Each row of a before or after table is a point. The points were changed in one or more steps. Then noise was added and the rows were shuffled. The steps act on columns, c1 being the first. Write out the steps. A step turns or swaps two columns, mirrors them in a line or flattens them onto one, adds a multiple of one to another, or multiplies or shifts one. Angles are multiples of 10 degrees, from the lower column toward the higher: turns from -170 to 170, lines from 10 to 170 but not 90. Use the fewest steps. Two steps may share a column if one is a turn and the other turns, adds or multiplies; they go together, in the order done. Otherwise the lowest column goes first.

Before, 9 rows:
| -16 |  11 |  -2 |
|  18 |  18 | -12 |
| -12 |  20 |  -8 |
|  13 |  -2 |  -7 |
|   2 | -17 |   1 |
|  11 |  12 | -16 |
|  -7 |  -3 |  -7 |
|   1 |  18 |  -5 |
|   6 |   2 |   8 |
After (9 x 3):
|  10 |   8 |   9 |
|  18 |  35 | -16 |
| -18 |  60 |  -7 |
|   2 |  54 |  -5 |
| -26 |  33 |  -3 |
|  29 |  53 | -11 |
|   2 | -50 |   0 |
|  22 |  -4 |  -7 |
| -12 | -10 |  -8 |
Steps: multiply c1 by 1.6; multiply c2 by 3

Before (8 x 6):
|  12 |  25 |  37 |   6 |  -2 |  11 |
| -20 |   7 |   7 | -19 | -16 | -20 |
|  19 | -24 | -57 |   3 |  12 | -25 |
|  -5 |   4 |   1 |  17 | -23 |  17 |
|  25 | -43 |   3 | -12 |  15 | -20 |
| -10 |  16 |  24 |  26 | -45 |  -2 |
|  -2 |  32 |  32 |   3 | -53 | -32 |
|  20 |  -8 | -31 |  -7 | -24 |  15 |
After, 8 rows:
|  -5 | -11 |  17 |  -5 |  32 | -34 |
| -28 | -42 |  10 |  -3 |  -1 |  17 |
|  16 |   5 | -14 |  15 |  20 | -14 |
| -22 | -23 |  59 |   8 |   0 | -20 |
|  27 |   5 |   6 | -18 |   3 |  21 |
|  28 |  33 |  -4 |  -3 |  43 |  45 |
|  31 |  21 | -18 |  23 |  32 |  17 |
| -11 |  24 | -35 |   0 |   8 |  15 |
Steps: turn c1 and c5 by 150 degrees; turn c2 and c4 by -10 degrees; turn c3 and c6 by 140 degrees

Before (12 x 9):
|   4 |  20 | -46 | -18 |   1 |  12 |  -3 | -26 |  23 |
|  17 |  12 |   1 |   4 |   9 |  24 |  24 |  17 |  16 |
|  -4 |  30 | -36 | -13 |   8 |  -7 |   1 |   7 |   9 |
| -14 |   8 | -16 | -15 | -18 |  -1 |  15 |   0 |  16 |
| -21 | -12 | -24 |  -7 |   1 |  12 |  18 |  29 | -28 |
|  21 |  -4 |  -6 |  19 |  10 |  11 | -18 | -29 |  14 |
|   1 |  18 |  15 | -11 |   1 |   5 | -32 |  -6 |   6 |
| -23 |   1 |  18 |  -1 |  16 | -12 |   5 |   9 |  -2 |
| -47 |   0 |  19 |  18 |  18 |  18 | -14 |  12 |  -5 |
|   6 | -18 |   6 |  -6 |  -3 |  17 |  -6 |  14 |  23 |
|   9 |  -5 |  23 |  17 |  38 |   9 | -12 |  13 |  18 |
|   2 |   5 |  17 | -36 |  30 |  27 |  -8 |  11 |  -2 |
After:
|   7 | -17 |   8 |  -6 |  14 |  16 |  -7 |   3 |  24 |
|  -4 |  30 | -48 | -15 |   7 |  -6 |   3 |  -8 |   9 |
|   2 |   5 |  22 | -35 |  11 |  26 |  -9 | -29 |  -2 |
|   1 |  18 |  20 | -11 |  -6 |   4 | -31 |  -3 |   6 |
| -16 |   8 | -21 | -14 |  -1 |  -2 |  14 |  19 |  14 |
| -23 |   1 |  23 |  -2 |  10 | -11 |   4 | -15 |  -3 |
|  10 |  -5 |  30 |  17 |  12 |   9 | -11 | -41 |  18 |
|   4 |  20 | -60 | -19 | -26 |  14 |  -2 |   0 |  21 |
|  18 |  12 |   2 |   3 |  16 |  23 |  24 |  -8 |  17 |
| -20 | -13 | -31 |  -6 |  28 |  13 |  19 |  -2 | -28 |
|  21 |  -5 |  -7 |  19 | -28 |  12 | -18 | -12 |  13 |
| -47 |   0 |  25 |  18 |  11 |  18 | -15 | -17 |  -7 |
Steps: multiply c3 by 1.3; turn c5 and c8 by -90 degrees

Before, 12 rows:
|   5 |  -4 | -31 |  -1 |  17 | -22 |   2 |   5 |   6 |  -2 |  20 |  -5 |
|  10 | -24 |   1 |  -9 |  13 | -43 |  27 |  -8 |  -7 | -37 |  26 | -18 |
| -31 |  -3 | -15 | -10 |  21 | -60 | -13 | -21 |  -8 | -13 |   9 | -20 |
|  35 |  35 |  42 |  -4 | -19 |  42 | -10 |  -4 | -32 |   7 |  38 |  10 |
|  15 |   8 |  16 | -29 | -20 |  -1 |  -7 |  -3 |  23 |   8 |   2 |   7 |
| -17 | -19 | -22 |  -2 |  -7 | -32 |  -9 |   3 |  -3 | -40 |   8 | -28 |
|  28 |  54 |  58 |   5 | -17 |  16 |  -2 |  28 |   3 |   2 |  33 | -14 |
|  -2 |  15 |   5 |  13 |  -6 |  -8 |  13 | -15 |   6 |  -8 |  -6 |   1 |
|   4 |   2 |  18 |  12 | -16 | -10 | -16 |  -2 |   3 |  -1 |  32 |  32 |
| -20 |   0 |   1 | -18 |  13 |   8 |   0 |  -5 |  14 | -20 |  22 |  24 |
| -17 |   5 |  -6 | -13 | -24 | -11 |  19 |  -9 |  13 |   4 |  31 |  -5 |
|  -2 | -18 |  17 |   0 |  -2 |  16 |  -1 | -15 |  33 |  11 |  21 | -10 |
After, 12 rows:
|  -2 | -19 |  -3 |   0 |  18 | -16 |  -8 | -15 |   2 |  11 |  21 |  -8 |
| -31 |  -2 |  -8 | -11 |  41 |  60 | -22 | -22 |   4 | -13 |   9 |  -8 |
|   5 |   2 |  12 |  12 |   4 |   9 |   8 |  -2 |  -6 |   0 |  31 |  34 |
| -18 |   5 | -10 | -13 |  -3 |  12 |  11 |  -9 |   6 |   5 |  32 | -16 |
| -18 | -19 | -15 |  -1 |  13 |  32 | -24 |   3 |   8 | -40 |   8 | -17 |
|  -3 |  15 |   1 |  14 |  14 |   8 |  11 | -15 |  -1 |  -8 |  -7 |  -8 |
|   6 |  -4 | -26 |   0 |  37 |  22 |  -2 |   5 |  16 |  -2 |  20 |  -4 |
|  15 |   9 |   2 | -30 |   0 |   0 |   0 |  -3 |  -1 |   7 |   3 |  10 |
|  36 |  35 |  46 |  -4 |   1 | -42 |  -1 |  -4 | -26 |   7 |  38 |  14 |
|  28 |  53 |  41 |   4 |   3 | -15 | -10 |  28 | -24 |   3 |  33 |  -9 |
|  11 | -23 |   5 |  -9 |  32 |  44 |   9 |  -8 |  -2 | -37 |  27 | -31 |
| -20 |   0 |  -6 | -17 |  32 |  -8 |  15 |  -5 |   2 | -19 |  23 |  19 |
Steps: flatten c3 and c9 onto the line at 150 degrees; shift c5 by 20; multiply c6 by -1; turn c7 and c12 by -40 degrees

Before, 13 rows:
|  23 |  18 |  13 | -21 |   2 | -11 |  12 |   4 |  12 | -37 |   2 | -60 |   5 | -29 |  27 | -42 |   2 |   0 |
|  -6 | -30 |   7 |  -7 | -24 |  28 |  10 | -13 |   5 |  25 |  -7 | -24 |  29 | -28 | -13 |  25 |  35 |  43 |
|  29 | -15 |  -6 |  -4 |   6 | -19 | -33 |  15 | -19 |  -9 | -48 |  13 |  14 | -11 |  -1 |   1 | -15 |   1 |
| -21 |  -1 |  -6 |   9 | -18 |  -7 | -21 | -14 |  20 |  12 |  -2 |  -2 |   1 |  10 | -31 |  15 |   0 | -18 |
|  -5 |  16 | -16 | -27 | -12 | -13 |   6 |  -5 |  29 |  13 | -30 |   6 |   2 |   9 |  -2 | -18 | -13 |  -6 |
| -27 |  24 |  36 |  11 |  -1 |  -3 |  -9 |  19 | -16 |   8 | -41 | -22 |   0 | -37 | -10 |  -7 |  -6 | -15 |
|  21 |  16 |  18 |  -1 |  -7 |  19 | -10 |  -9 |  12 |  10 | -33 |   7 |  20 | -17 |  19 |  20 |  19 | -12 |
|  40 |  -3 |  -9 | -14 |   4 |  21 |   5 |   5 |   9 |  11 | -29 | -18 |  -8 |   5 | -11 |  17 |  37 |   1 |
| -47 | -53 |  18 |  14 | -12 | -11 | -15 |   9 |  12 |  21 | -20 |  17 |  -9 | -15 |  17 | -52 |  -9 | -30 |
| -18 |  -5 |   0 |   0 |  15 |  11 |  22 |   4 |  13 |  -6 |  11 |  11 |  53 | -19 |  38 |  -7 | -35 | -26 |
| -24 |  16 | -16 | -46 | -49 |  -4 |  16 |   4 |  23 |  17 |   7 | -18 |   6 | -23 |  16 |  -3 |  14 | -23 |
| -12 |  11 |   0 | -20 | -15 |  13 | -14 | -15 |  -1 |  17 |   8 | -22 |  -1 |  -8 |  12 |   4 | -11 | -11 |
|  -6 |   4 |  -4 |  -5 | -29 | -17 |  11 | -27 |   1 |  46 |  -2 |   8 |  25 |  11 | -27 |  38 | -17 | -15 |
After, 13 rows:
|  -6 |   4 | -16 |  18 | -11 | -12 |  -5 | -10 |  32 |  15 | -28 | -23 |   1 | -10 |  -2 | -20 | -20 |  -5 |
| -16 | -27 |   0 |  -7 |  15 |  22 | -27 |  -8 |  13 |  -8 |   9 |  -7 |  -1 |   3 |  38 |  -6 | -22 | -22 |
| -23 |  -2 |  -7 |  -8 | -15 | -14 | -20 | -14 |  20 |  12 |  -4 |   4 |   2 |  -3 | -32 |  15 |   3 |  22 |
|  21 |  26 |  18 |  -3 |  -7 |  22 | -12 |  -3 |  16 |  10 | -33 |  -8 |  -1 |   8 |  17 |  21 |   5 |   9 |
| -28 |  14 |  36 |   5 |  -1 |  34 | -16 |  17 | -16 |   5 | -42 |  26 |   0 | -13 |  -9 |  -5 | -20 |  11 |
| -24 |  23 | -18 |  46 | -49 |  20 | -21 |  10 |  26 |  18 |   6 | -16 |   0 | -10 |  17 |  -4 |  -1 | -15 |
| -11 |  -1 |   0 |  32 | -15 |  12 |  -9 | -21 |  -1 |  16 |   6 |   5 |   1 |   8 |  11 |   5 | -14 |  15 |
|  41 |  20 |  -8 |  23 |   3 |   3 |   0 |  18 |  10 |  14 | -29 |   6 |  -2 |  21 | -11 |  17 |  29 |  -4 |
| -47 | -46 |  18 | -23 | -11 |  11 | -29 |   6 |  10 |  20 | -18 |  -5 |  -3 | -16 |  16 | -50 |  25 |  15 |
|  -7 |  -4 |  -4 |  -1 | -27 | -16 | -14 | -30 |   1 |  44 |  -4 |  -9 |   1 | -12 | -29 |  39 | -17 | -12 |
|  29 | -20 |  -5 |  -5 |   5 |   4 |   3 |  10 | -18 | -10 | -47 | -12 |  -2 | -20 |  -2 |   3 |  -4 |  34 |
|  -7 |  -1 |   5 |  23 | -22 |  34 |  44 |  -2 |   5 |  25 |  -7 |  13 |   0 |  17 | -14 |  27 |  47 | -12 |
|  25 |  14 |  15 |  55 |   1 |  24 |  -1 |   4 |  13 | -36 |   1 |  33 |   1 | -19 |  29 | -40 |  -9 | -13 |
Steps: add 0.3 times c17 to c8; turn c2 and c17 by -40 degrees; turn c4 and c12 by 140 degrees; turn c6 and c14 by 70 degrees; turn c7 and c18 by -90 degrees; multiply c13 by 0
